Each row is a point. Each copy is the shape, with its points in the same order, turned, moved and blurred by noise. Some copies are also mirrored. Which?

Shape, 7 rows:
[[-46 -17 -83]
 [-56 -16  47]
 [ 45  19 -27]
 [ 56   3  23]
 [ 42 -12  -6]
 [ 35   3  -1]
 [-18  15  45]]
Copy 1:
[[-87 -38  11]
 [  7 -13 -68]
 [ -5  22  62]
 [ 45  19  47]
 [ 29  -4  45]
 [  8  13  42]
 [ 20  28 -35]]
Copy 1 is: mirrored
Copy 2, 7 rows:
[[-45 -31 -63]
 [-13 -65  63]
 [ 22  41  -2]
 [ 54  31  31]
 [ 40  14   2]
 [ 27  18  16]
 [ -5 -18  64]]
Copy 2 is: only turned
Copy 3, 7 rows:
[[-15 -14 -87]
 [-59 -64  27]
 [ 28  30   7]
 [ 29   5  51]
 [ 30  -2  21]
 [ 22   3  21]
 [-41 -20  46]]
Copy 3 is: only turned

Shape:
[[-14  -9 -52  18]
 [ 29  35 -44 -36]
 [ 50  49 -23 -78]
 [  7 -45  24 -45]
 [ 56 -39  39 -22]
 [ 60 -15 -68  11]
 [-14  10  -3  25]
 [ 50 -38  -2  24]]
Copy 1:
[[-17 -10 -41  -9]
 [ 54 -53 -42  14]
 [ 91 -72 -15  10]
 [ 42   3  36 -41]
 [ 67  27  26 -17]
 [ 40   7 -66   4]
 [-18  -9   6  28]
 [ 32  45 -18  -1]]
Copy 1 is: mirrored
Copy 2 (8 x 4):
[[-39 -28 -23  24]
 [ -4  -6 -71 -23]
 [ 25   6 -85 -65]
 [ 23 -25  27 -44]
 [ 64   1  21 -20]
 [ 25 -37 -58  44]
 [-34  17  -1  12]
 [ 40  -9   5  33]]
Copy 2 is: only turned

Shape (9 x 4):
[[  6 -32 -57  46]
 [  0  41  15 -36]
 [-23 -22 -34 -38]
 [ 12  11 -14 -36]
 [-43 -66 -29  23]
 [ -3 -91  14  30]
 [ 12  63  -3  16]
 [-38 -48  19  88]
 [ -5 -44 -29   9]]
Copy 1 (9 x 4):
[[-37 -23 -66  21]
 [ 37  39  18 -15]
 [-23 -12   1 -38]
 [ 25   5  -4 -25]
 [-74 -34  -9  14]
 [-41 -70  11  51]
 [ 35  55 -30  17]
 [-64 -10  -7  92]
 [-30 -34 -21   6]]
Copy 1 is: only turned
Copy 2 (9 x 4):
[[  8  12 -54  45]
 [ -2  27  36 -43]
 [-19  -7 -38 -32]
 [ 13  21  -1 -38]
 [-23 -44 -52  28]
 [ 34 -71 -32  38]
 [  1  58  43   6]
 [-11 -50   7  96]
 [  6 -14 -37  13]]
Copy 2 is: only turned

Shape, 12 rows:
[[  0 -42  13 -12  14  27]
 [-46 -19 -25 -33 -12   1]
 [ 39 -20  64  20 -15  29]
 [ 33 -21  55  39  -6  46]
 [ -9 -46  48 -18  13  64]
 [-17  17 -98  13  33 -48]
 [ 69 -31  17 -10 -21  36]
 [-14  23 -35 -42  32  21]
 [ -5  39 -71  43  18 -43]
 [ -7  63 -17 -25  -2 -19]
 [ 20  28 -31  -6  57 -77]
 [  6 -33  25  19 -44  -1]]
Copy 1, 12 rows:
[[-24 -34  11 -10   5  22]
 [-17 -48 -35 -35 -38 -11]
 [ -4  -2  72  37  13  20]
 [-21  -5  54  51  11  20]
 [-51 -15  32  -8  -9  56]
 [ 20 -56 -88 -16  31 -75]
 [ 33 -31  34  20   9  47]
 [ -3  -3 -61 -32   4  13]
 [ 27 -31 -71  17  26 -83]
 [ 34  21 -42 -19 -21 -36]
 [ 36  -6 -32 -50  52 -77]
 [  1 -49  44  19 -23 -17]]
Copy 1 is: only turned
Copy 2 (12 x 6):
[[ 25 -16  18  -3  11  26]
 [ 27 -24   2  40 -37  -9]
 [-23  16  40 -52  15  25]
 [-27  29  31 -35  14  50]
 [ 20 -22  42 -22 -12  68]
 [ 33  40 -14 110  25 -52]
 [ 22  21 -12 -56  30  20]
 [ 68  32  12  44 -18   7]
 [ -3  65  -6  89  23 -51]
 [ 37  60  20  27 -42 -51]
 [ 39  57  49  54  42 -74]
 [-35  -8   2 -24  -3  -5]]
Copy 2 is: mirrored
Copy 3, 12 rows:
[[  10  -51   13  -10   23   -3]
 [ -13  -20  -53   -5   -6  -19]
 [  31  -44   62    6  -23   28]
 [  35  -38   59   11   -4   51]
 [ -11  -55   28  -39   23   26]
 [  45   27  -74   65   39  -57]
 [  76  -58   26  -22  -11   14]
 [  20   23  -33  -28   26  -35]
 [  56   39  -47   76   19  -30]
 [  28   46  -18    8  -29  -43]
 [  41   21   -1   60   18 -101]
 [  22  -55    4   31  -37   16]]
Copy 3 is: only turned

Shape (12 x 6):
[[ 48  50   8 -50  10  22]
 [ 53  -3 -26  37 -19 -16]
 [-48 -59  50 -47  37 -52]
 [ -8  32 -38  38  29 -50]
 [-20   2  26   6  20  53]
 [ 33  33 -37  46  21  -2]
 [ 47 -11 -27  33  22 -24]
 [ -5 -47 -26   0  -5  10]
 [ 37  -3  20  27 -10  38]
 [-50 -45  -7  16  38 -35]
 [-41 -14  46  18 -47  53]
 [-41 -40 -19 -50 -50 -17]]
Copy 1, 12 rows:
[[   2   40   77  -50   17   -3]
 [  41   15   38   35   -6  -43]
 [-121  -15   12   38   42  -28]
 [   4   82   -1   48   39  -34]
 [ -22    4   35   12   31   52]
 [  50   52   37   29   36  -19]
 [  28   18   41   39   33  -44]
 [  -3  -26   -3   30   17  -18]
 [  25    1   68   32    1   23]
 [ -55    7  -10   66   51  -23]
 [ -29  -11   19   38  -33   67]
 [ -53  -20  -35   -4  -28  -24]]
Copy 1 is: only turned
Copy 2 (12 x 6):
[[ 12  63 -64 -26  39   7]
 [ 48  15 -42  23 -26 -37]
 [-32  17  88 -37  29 -28]
 [ -6  10 -18  71  13 -41]
 [ -4 -25 -17  -7  43  33]
 [ 34  -4 -59  56  12 -22]
 [ 55  12 -29  33  11 -51]
 [  3 -39  -8 -20   7 -34]
 [ 47  -6 -28 -12  -3  31]
 [-14 -31  42  21  30 -47]
 [-18 -50   1 -19 -32  61]
 [-51   0  -1 -64 -24 -44]]
Copy 2 is: only turned
Copy 3:
[[ 57   9 -10 -22 -18  58]
 [ 36  13 -30  68 -10 -11]
 [ -2 -81 -37 -64  36 -52]
 [  4  55 -41   6  33 -38]
 [-27 -29   3   4  26  42]
 [ 21  48 -31  44  26  13]
 [ 41  13 -51  46  27 -16]
 [-15 -38 -57  29  -3  -1]
 [ 18 -22   6  57  10  32]
 [-32 -26 -57  -9  44 -48]
 [-53 -52  40  30 -12  16]
 [-27 -51 -49 -18 -63 -26]]
Copy 3 is: only turned
Copy 4:
[[ 57 -38 -11  10 -39  44]
 [ 38  45 -39  49 -16 -28]
 [-27 -71  41 -30  31 -59]
 [-24 -27 -53  65  35  -3]
 [  7  15  39  -2  15  48]
 [ 26  22 -43  60  15  18]
 [ 44  21 -44  31  23 -30]
 [-20  28 -20 -24  -5 -18]
 [ 44  40  22  20 -10   8]
 [-42 -18   1   2  56 -30]
 [-29  39  74  15 -20  15]
 [-57 -10  -2 -23 -50 -34]]
Copy 4 is: mirrored

Shape (14 x 8):
[[ -8  31 -22 -10  -2 -10  20  28]
 [-11 -11  38 -14 -33 -32  29 -21]
 [-82 -16  35 -26  28  -4  47  -1]
 [ 60  19 -31  -8  24  71 -66 -25]
 [ 11  32  -4  18  -3  95 -50   8]
 [ 11 -14 -42 -14 -23  52 -96  14]
 [ -9 -13 -48  22 -33  50 -26 -34]
 [-40  28 -12  -3  13  14 -24  27]
 [ -2 -23 -32  25  41  23 -16  38]
 [-59  15  54 -52 -29 -53  86 -41]
 [-27   8 -63 -31  -2  56   3  20]
 [-27  -5  33 -50 -21  -8  10   4]
 [-73  18  23   6 -65 -35  36  -8]
 [  9 -20  59 -35 -24  17  62  26]]
Copy 1:
[[ -46   -2   -8   34   18   -3   -2   32]
 [ -56  -32   44    2  -14  -39    0  -18]
 [ -33  -27   36  -51   41  -25   49   16]
 [  32   45  -59   11  -24   34  -50  -40]
 [  15   59  -31   -9  -48   58  -10    2]
 [  25   31  -74   -5  -70  -12  -35   21]
 [ -35   30  -65   -8  -49   -2   15  -26]
 [  -7   33  -10    1    7   -8   14   47]
 [  28  -12  -46   21   -3    6   32   17]
 [-107  -40   78  -33   41  -53    8   -9]
 [ -37    6  -70  -18    7   22   -1   33]
 [ -40  -26   32  -26   -6  -29  -20   19]
 [ -98    2   47   -7  -23  -51   40   21]
 [ -48  -72   48  -13  -15   28   -4    8]]
Copy 1 is: mirrored
Copy 2 (14 x 8):
[[-18  48   0  -7  -8  -1   2  26]
 [ 15 -16  34 -27 -12 -34   8  -4]
 [-67 -25  42 -26  27 -16  -8  -4]
 [ 51  39 -79 -44   3  80 -25  -4]
 [ 30  23 -23  -2 -21 107 -35  -3]
 [ 30  26 -62 -41 -24  50 -90  31]
 [ -4 -20 -55 -16 -61  35 -35   7]
 [-26  35  -1  -7  -1  22 -34  -7]
 [ -6   0 -52   9  31  30 -12  40]
 [-46  -4  82 -45 -24 -87  43 -43]
 [-52  27 -38 -47 -22  50 -17  37]
 [  2   5  43 -53  -2 -17 -17   5]
 [-36   0  55   6 -55 -62 -17  -6]
 [ 17 -18  72 -32   3   6  42  38]]
Copy 2 is: only turned
Copy 3:
[[-13 -21 -25 -38 -10   6  32  -9]
 [-46  16  22 -16  -6 -45  16  25]
 [-81 -24   2 -55  60 -36  23  -8]
 [ 39   8 -33 -27   0  69 -87   7]
 [-33  -5 -18 -30 -10  98 -63   7]
 [ -4 -37 -47 -54 -33  55 -79  63]
 [-45  13 -69 -12 -20  23 -56  25]
 [-39 -49 -23 -54  -8  21  -9 -12]
 [-13 -58 -51   0  34  37 -13  15]
 [-73  35  35 -57  11 -90  55 -16]
 [-27  -4 -75 -77   9  39  -4  13]
 [-36  -2  22 -65   8 -25  11  34]
 [-99  -1   2 -36 -42 -49  35   1]
 [-41  28  36 -27  37   1  54  46]]
Copy 3 is: mirrored
Copy 4 (14 x 8):
[[   7   15  -28   -5  -14  -16   37   25]
 [   4  -26   10  -15  -53   -5   -3    5]
 [ -63  -11   41   -8  -46    1   54    3]
 [   1   51  -51   23   68   45  -45    4]
 [ -19   84  -37   27   19   37  -39   42]
 [ -47   31  -98   -5   38   12  -63   44]
 [ -46   36  -65   39  -10   -1  -43  -10]
 [ -42   36  -20   -6    6  -19   18   42]
 [ -40    2  -43   52   24   -3   20   44]
 [   2  -23   54  -49  -97  -14   43  -46]
 [ -41   37  -79    7    1   20   38   -4]
 [ -23  -13    0  -37  -40   15    7   15]
 [ -23    6    8  -25 -101  -58    7    4]
 [  23  -21   10   -4  -69   54   30   29]]
Copy 4 is: only turned

Shape (12 x 8):
[[ 27   1 -15  43 -35   6 -53 -20]
 [ 14  62   1 -16 -28  -4 -19  25]
 [ 24 -36 -17  38  58 -10  -6 -27]
 [ 33   2  51  47  -2 -57  30  50]
 [-33  41 -44 -31 -24 -57 -46 -22]
 [ 12 -35   5  -4 -28   7  40 -27]
 [ 43  -6  35 -18  46 -67  46  28]
 [ 32  40  -7  48  38  -4 -34  -5]
 [-42 -24  44 -35 -16 -91 -35 -21]
 [-31  20  48  -7 -26 -10  43 -61]
 [ -2  37 -52  31  27 -88 -30  47]
 [ 48   1  17  -1  19 -74  60 -28]]
Copy 1, 12 rows:
[[-32  53 -44  15 -18 -40  19 -16]
 [-22  15 -26   1  10  26 -12 -76]
 [ -9  15  -1  25  26 -28  46  44]
 [ 26 -21  24 -16  46 -48 -50 -29]
 [-53  29 -55 -65  32  31  47 -59]
 [ 34   9  -3 -21 -42  13  10  16]
 [ 57  -6  39 -15  67  10 -13  -9]
 [-31   9 -16  44  45 -28  30 -31]
 [-10  48  43 -99  31  -4  38 -39]
 [ 30 -21  19 -38 -51   7  51 -51]
 [-52  -6 -46 -31 103 -19   2 -24]
 [ 74 -11  -3 -25  43  -7  30 -11]]
Copy 1 is: mirrored
Copy 2 (12 x 8):
[[-22  54 -12 -25  -9  34  11  -7]
 [-35  19  -1  34 -35  -7  68  18]
 [ 47  25  19   3  44   9 -27  20]
 [-21 -34  67 -33  17  -1  44  61]
 [-74  51 -27  55   9 -43   9   7]
 [ 14 -29 -20 -23  20 -24  18 -23]
 [ 23 -26  69   8  25 -61  30  53]
 [ 10  56  31  25  16  38  31  30]
 [-84  -8  48  22  21 -65 -28 -22]
 [-26 -34   8  18  55 -22  55 -59]
 [-49  48  13  41  23 -14   3 106]
 [ 20  -2  42 -14  62 -71  45  25]]
Copy 2 is: mirrored
Copy 3, 12 rows:
[[  27   55  -39  -44    9  -38  -17   23]
 [  25   19  -18   53  -14  -36  -27   18]
 [  -8  -24    8  -71   49  -27  -14   32]
 [ -40    5   35   15  -22 -108   -6   54]
 [ -12   33  -30   25   16   -4  -62  -53]
 [ -15   -6  -10  -23  -12  -11   59    6]
 [ -40  -73   45    9   -3  -77  -11   15]
 [  27    2   -5  -10   54  -60  -40   44]
 [ -48   22   56  -16  -32  -31  -42  -63]
 [ -13   26   35   19   24  -26   65  -30]
 [ -57    5  -20   14   31  -54  -98   21]
 [ -44  -56   16   -2   13  -85   23  -14]]
Copy 3 is: mirrored

Shape:
[[-12  24  16 -38  49   6   8 -73 -33]
 [-11 -40  13  -8   8 -12   9  42  57]
 [ 46 -34  23  10   4 -47  37 -13 -37]
 [  6  20   4 -26  59  -9 -17  -2 -64]
 [-16 -29  10 -10   4  82 -11   9 -45]
 [-66  11  29  69  49  12 -12 -44  72]
 [ 27  31 -33 -21  26  20  57  26  38]
 [  7  35  36 -44  37  11 -24  66 -32]
 [-37  94 -47 -33 -99  28 -19  -8  55]
 [-30 -17 -18 -25  24  25  10  25  18]
 [ 13  31 -18  17 -14   9 -44  30  62]
 [  6  27  28   9  15 -29  32   1 -29]
 [-42 -40 -29   5  13  -4   1  20 -17]]
Copy 1 (13 x 9):
[[ 18  28  26 -61  54  79   9   3  -7]
 [-17 -23  -5  67  11  42   1  36  10]
 [ 20 -20  58 -10  -8  -3  14  43 -43]
 [ 34  27  -4 -31  57  36 -27  20 -63]
 [-17 -21   2 -17  10  92 -87  14 -31]
 [-60 -59  16  12 117  56  15 -25  45]
 [ 17 -19 -30  -8  28  36 -10  97  40]
 [ 24  47  -3  26  52  39 -74  55 -35]
 [-78  61 -46 -28  -6   7 -61   8 115]
 [-16  -8 -34  23  19  68 -24  37  -4]
 [ -9 -15 -23  38  35  -9 -57   4  59]
 [-12  13  36 -21  43   4  -9  53 -26]
 [-35 -28 -38   5   9  40  -2   9 -44]]
Copy 1 is: mirrored
Copy 2 (13 x 9):
[[ -25   60   -4  -25   32   24    9  -75  -17]
 [  -9  -59   16  -32   16   -9   30    6   54]
 [  29   29   63   14  -25    3   36  -24   20]
 [  12   47   28  -16   67   -2   26  -27  -33]
 [  17  -24  -16   19   49   65   -2    3  -27]
 [ -23  -85  -30  -28   19  -27   16 -119    5]
 [  56   12  -19  -60   43   11   12  -24   75]
 [  23   -5   50  -66   76   18    9   14  -30]
 [  30   -6 -117  -93  -19  -29  -69   19   -6]
 [   1  -24  -27  -29   53   16   31    1   31]
 [  28  -54  -17  -41   31  -52  -48   -9   28]
 [  38   16   31  -40   -3   -5   34  -44   -9]
 [   2  -17  -23   14   35  -10   57    5    3]]
Copy 2 is: mirrored
Copy 3 (13 x 9):
[[-16  46 -13 -42  26 -27  22 -81  22]
 [ -2 -57 -33   8   8  21  29  31  30]
 [ 47  -4   3  -9   1 -60  35  -5 -12]
 [ -2  45   9 -55  47   2  31 -33 -29]
 [-38 -16  40 -29 -43  36  44 -49 -26]
 [-92 -11 -75  74  20  -8  35 -42   7]
 [ 40  20 -67  -2 -10  57  24  -6  15]
 [ -2  35  38 -33  51  57  41   8  13]
 [-59  72 -28  16 -75  51 -75  25  80]
 [-25 -23 -31 -34  -6  44  32  -5  15]
 [-23   1 -18  46   8  52 -44  22  16]
 [ 10  49 -13  -4  15 -31  42  -3  -4]
 [-36 -24 -29 -43 -16  -5  24  12 -15]]
Copy 3 is: only turned

Shape (13 x 9):
[[ 21  60 -73 -33 -43 -39  12 -12  21]
 [ 40  57  49   2   9  12  -9  28  29]
 [ 23  20   9 -43  13   9  45  18 -56]
 [ 46 -49  33 -62  -2  69  12  41 -30]
 [ 42   0 -86  27 -26 -66  35 -17  48]
 [-41   8 -31  27 -46 -36  22 -32  26]
 [ 42 -26  35 -54  16   5 -32   4 -34]
 [-26  61 -34  -8 -29 -36  18 -14  44]
 [ 36  65 -69  29  -5 -46 -17 -43  17]
 [-22  46 -18  27 -37  45 -32  -9  42]
 [-35  34 -40 -33   6 -18  19 -29  65]
 [ 31 -16  10 -32  26   9 -33  86 -42]
 [-33  47 -22  27  25  47  -1 -15  45]]
Copy 1:
[[ 12  -4  19 -23  55 -74  67   8 -50]
 [ 43  -5  58  -2  -7 -13 -17  56  17]
 [ -3  -6  13  37 -40  15  61  32 -18]
 [ 46 -17 -18  14 -99  32  13 -10 -18]
 [ 37  51 -24  -7  99 -48  40 -11 -46]
 [-43  11 -23 -11  68 -48  -3  -2 -25]
 [ 35 -34  39  35 -37  29   9 -34 -17]
 [-21  -6  19 -22  58 -66  15  36 -42]
 [ 19   8  42 -30 108 -28  57   3  -8]
 [-18 -11  14 -86  23 -30 -16  11  13]
 [-11 -34  -3 -31  56 -30   1  35 -80]
 [ 24  37  63   8 -70  36  16 -20 -34]
 [-20 -14   7 -76  39  14 -10  54 -14]]
Copy 1 is: only turned
Copy 2:
[[-26  25  22 -54  -3 -27  59 -40 -14]
 [ -9  -9  48  -8 -65  39  -9  44  -5]
 [ 31 -44  -6 -24  -6  51   9 -13  50]
 [ 25 -34 -28 -31   8  43 -91  12  62]
 [-42  23 -23 -31  61 -14  78  17 -45]
 [-12  18 -49  25  -4   1  60 -31 -54]
 [ 27 -30  26  27  26  28 -45  14  48]
 [-37  18  11  -4 -36  10  66 -40 -37]
 [  2  37  42   1  14 -19 102  26 -23]
 [  1  74  -6  14 -49  15   5   0 -35]
 [-64  25  -6  16 -14  13  53 -50   4]
 [ 31 -11  40 -20  29  97 -51   0  13]
 [-12  71 -16  19 -51  54  44   7  13]]
Copy 2 is: only turned

Shape:
[[ 32  48 -17  33 -17 -36 -26 -13  -4 -27   0]
 [ -7 -19 -12  32  38  78  73  15 -16  -1 -18]
 [-36   9  26  -7  -9 -26  88  64  -3 -13   0]
 [ -3  -5 -60 -41 -11 -24 -19  91 -23  63  11]
 [-22  15  72  84 -66   8  29  27  43 -74  16]
 [ -9  34 -16  62   9  -7  13 -50  14  28 -60]
 [ 25 -28 -44 -12  31  12  24 -15  26  33  22]
 [-20  18  16 -11  52   3 -40  -6  12 -13 -21]
 [ -5 -39 -10   9  66 -50 -33  31 -77  22 -21]
 [-43  42  87  61  41   8  22  69   2 -42  40]
 [ 37 -20  28  25  75   7 -46  55   2   6 -40]
 [-25  24  39   7 -34   5  24 -18  -6  23   9]
 [ 17  35   4  15 -15  17  79 -44  45  57   8]
 [-49  11 -11  65 -10 -55  32   9  36  15  21]]
Copy 1:
[[ -8  33  29   9  -8  56 -27 -48 -30   7  20]
 [ 30  62 -55  33   0 -89 -29  -2   4  12 -16]
 [-29  17 -37  50 -55 -41  56  -1 -11 -26 -20]
 [ -1  12  -2 -45 -50  -1  23  82 -22  19  61]
 [-35  34  51 107 -44 -23 -37 -46  11 -85 -32]
 [ 13 -12   6  14 -12  -3 -59 -53  -1  65 -41]
 [ 21  21 -37  31  -3   1 -21  18  27  49  49]
 [ 11  15  -4  -1  37  44 -10  12  14  -2 -34]
 [ 55 -25  15 -26  47 -10  38  14 -55  10  31]
 [  4  70  63  76   5 -37  49   4  -3 -49 -60]
 [ 99  22  22   1  15  17  -6  25  -6 -22 -21]
 [-39   7  16  16 -20 -26  -6 -39  43  -1  -5]
 [-16  23 -23  47 -54 -24 -26 -48  65  71   5]
 [-42 -16  31  88 -29  -7  -2   2 -19  34   0]]
Copy 1 is: mirrored
Copy 2, 14 rows:
[[ 28  36 -13  42 -22  33 -26 -53  31 -19 -27]
 [-24 -36   6  -2 -27  54  54  76  -6 -10 -42]
 [ 18  -6  54  54  -8 -23  24  60  16 -48  15]
 [-21  47 -32  12   1 -27 -40  25 -78 -31  37]
 [ 52 -42  30  88  13  41 -51  48 107 -18 -39]
 [ 51  22  -7  30 -23  15  39 -27   1  63 -66]
 [ 27  11 -29 -33  14  43  32   2 -24   0  22]
 [-16 -17  22   0  19  -2  -8 -49   6  11 -25]
 [-19 -54 -11  39 -49 -12  -4 -51 -83 -11  12]
 [-49 -52  45 102  26  25  -2  12  74 -15  -5]
 [-24 -46  17  33  32  34 -11 -46 -64  -9 -46]
 [ 29  17  35  29 -31  24 -10  24  36  47  18]
 [ 58  63  12  12   7  67  55  40  25  40  23]
 [ 56   5 -42  74   6 -11  19  20  43  18  13]]
Copy 2 is: only turned
Copy 3, 14 rows:
[[  59   24  -11   -5  -60  -23  -28   -4  -38    5  -37]
 [  -6   17   -6  -17   82   41    1   12  -11  -52  -27]
 [ -13   72   11  -12   22  -31   18   59  -47  -68   21]
 [  32   29  -59  -88   17  -56  -36   41   -8   -3   75]
 [ -23   61    7   95  -58   38   15   65  -25  -25  -18]
 [  21   37  -35  -26    4  -21   33   -6  -23   19 -100]
 [   1   11    5  -42   36  -34   -8  -28   36  -19    6]
 [ -15   14   28  -65  -20    1  -28    3  -39   26  -32]
 [  52   10   18  -61   64  -36  -53   31  -72   51   11]
 [ -48   95   21   28   -4   40  -28   28  -89   -9   17]
 [  35   50   30  -65   22   51  -42   28  -16   59   -1]
 [  -1   17  -11    1  -25  -12   56   11  -45   -9    2]
 [   0   53  -21   -6    9  -25   82  -47   15  -46  -29]
 [ -19   78  -39   30    1  -72   -9   33  -24    6  -22]]
Copy 3 is: only turned
Copy 4 (14 x 11):
[[  28   32   -4    8   12   13  -47  -21   -1   47  -20]
 [ -29   -9  -34   25  -25  -14   26  -39  -16  -46   78]
 [ -26    2  -43   10  -36  -52   72   21    1   44   14]
 [  -7  -70  -45  -57  -38  -60  -55   28  -31   55   17]
 [ -28   27  -30   80  -14   25   39  -22  109   47  -11]
 [ -16   14   30   41   32  -32  -19  -80  -27   24   15]
 [  49  -30    8  -28  -23  -41  -12  -39   -9    5   62]
 [ -23   26   58  -31    2  -16  -26    0    9   -5   12]
 [  -5  -29   16  -13   51  -32  -34   78  -48   -8   19]
 [ -74   29    4   24  -15   52   45   45   55   43   46]
 [ -23  -32   63   24  -32    9  -46   46  -20  -23   24]
 [ -23  -14   -8  -16   19   -9   35  -49   18   29  -14]
 [  19  -20    8    2  -23  -17   49 -107  -17   45   29]
 [  -7   -1   -4   29   29  -50   10  -16   31   95   42]]
Copy 4 is: mirrored
